Each row is a point. To make a cloud, some directions were put in groups of two or more. Within a group, all points are equally far from the middle, so they leave a hole (a ring in 2 directions, a hollow ball in 3). The other directions are filled evenly. Then the cloud was stretched, turned, moved and blurred a little. How many holes are there, and how many directions does each take, smallest first?

Cloud (22 x 3):
[[ -9 -15 -43]
 [  7   2   8]
 [ 14   0 -38]
 [  3  20  27]
 [-19  -2 -30]
 [ 37   4 -46]
 [-16 -16  24]
 [ 39  -7  12]
 [ 60  21  12]
 [ 35  13 -41]
 [ 57  28  19]
 [-18  35   5]
 [ -7   5 -20]
 [-44  -8 -33]
 [-14 -42  16]
 [ 39  12  -9]
 [-31  21 -13]
 [ 35   4  30]
 [-17  19  30]
 [ -8  -8 -13]
 [ -3  19  36]
 [ -6 -29 -17]]
Holes: 0

Cloud, 32 rows:
[[ -4  21  11  32]
 [  3  23 -16 -24]
 [-10  27 -23   4]
 [ 28  12 -24  -3]
 [-23   8 -33  -7]
 [-26 -29  -3  23]
 [  1  -8 -47  21]
 [-28  -6 -32   1]
 [-12  10   9  43]
 [-26  19 -10  27]
 [ 46  10 -24  19]
 [-31   9 -29  -2]
 [ 21 -34  17  24]
 [-17 -15  25  22]
 [-10   0  -6  60]
 [ 31  -9  21   4]
 [  7 -10 -41  -3]
 [ 16  -8 -35 -11]
 [-10  -5   0  59]
 [-47  10   1  11]
 [-32 -22 -23 -11]
 [ 27   6 -44  21]
 [-17 -22  22  22]
 [-10 -39   9 -14]
 [-50   3 -14  -2]
 [ -7 -42  -9  23]
 [  1  27   5  25]
 [ 13 -29  12 -26]
 [ 32 -14  15  -6]
 [  6 -36 -25  -3]
 [-21 -39  -6  -9]
 [-49 -11  -8   3]]
Holes: 1 (3)

Cloud:
[[-19 -25   1   5  34   4]
 [ 18  24 -51  13  12  17]
 [ 46  31 -15 -21  25 -15]
 [ 40   4 -10  -1 -59 -11]
 [  5  14  44  -5 -20 -22]
 [ -6 -13  57 -20  30  -4]
 [-31  18  18 -38  24  30]
 [  8   9  36 -31   6 -25]
 [ 11  13  43 -11  10  19]
 [ 16  -1 -10  31  16 -24]
 [ -1  -3  11  25  22  29]
 [ -4   6  26  30  -5   9]
 [ 21  37   7   4  36  13]
 [-24 -33  43 -12 -14  28]
 [ -7 -15  -5 -19 -11  23]
 [  0  31  10 -20  50   1]
 [-21  36  10  -7  24  22]
 [-24 -44  32 -22  39  31]
 [ 22  -4  26   0  34   3]
 [-19  28  18  17 -10  23]
 [ 36 -20  15 -28  18 -10]
 [ 36  -1  22 -28  -3 -17]
 [  4  -6  22 -24  29   7]
 [ 35 -31  -2  17 -51 -10]
 [-22   1  33   1  15  13]
 [ 16   8   5 -10   0  -6]
 [ 34  13   9   5  31  29]
 [ 30 -10  13 -33   4 -32]
 [ 15 -25 -13 -10 -20   9]
 [ 19  50  22   7 -25  -7]
 [  3 -23  17 -17 -28   9]
 [ 20  -8  16  -3  -8 -11]
 [ 19 -21 -24  42   7  -3]
 [ 27  -2  10 -13 -11  23]
 [  2  11   3 -28  27 -41]
 [ 28 -26   7  33   3   0]
 [ 10 -24  35  -5 -18  31]
 [  5 -15  32  28   4  32]
 [ 45  26  24 -46 -40 -20]
 [-14  31  -2   5 -29  23]
 [ 14  19   0  32 -38  -5]
 [-15 -26  56 -16  -6  -1]
 [ 33 -12  46  -4  22  39]
 [ 18   7 -36 -15 -42 -23]
 [ 12   5  -4  -7   7  35]
 [ -1  31   0   2  22 -21]
 [ 60  -7  26 -13 -14  26]
 [ 30  -7 -21 -31   7 -20]]
Holes: 0
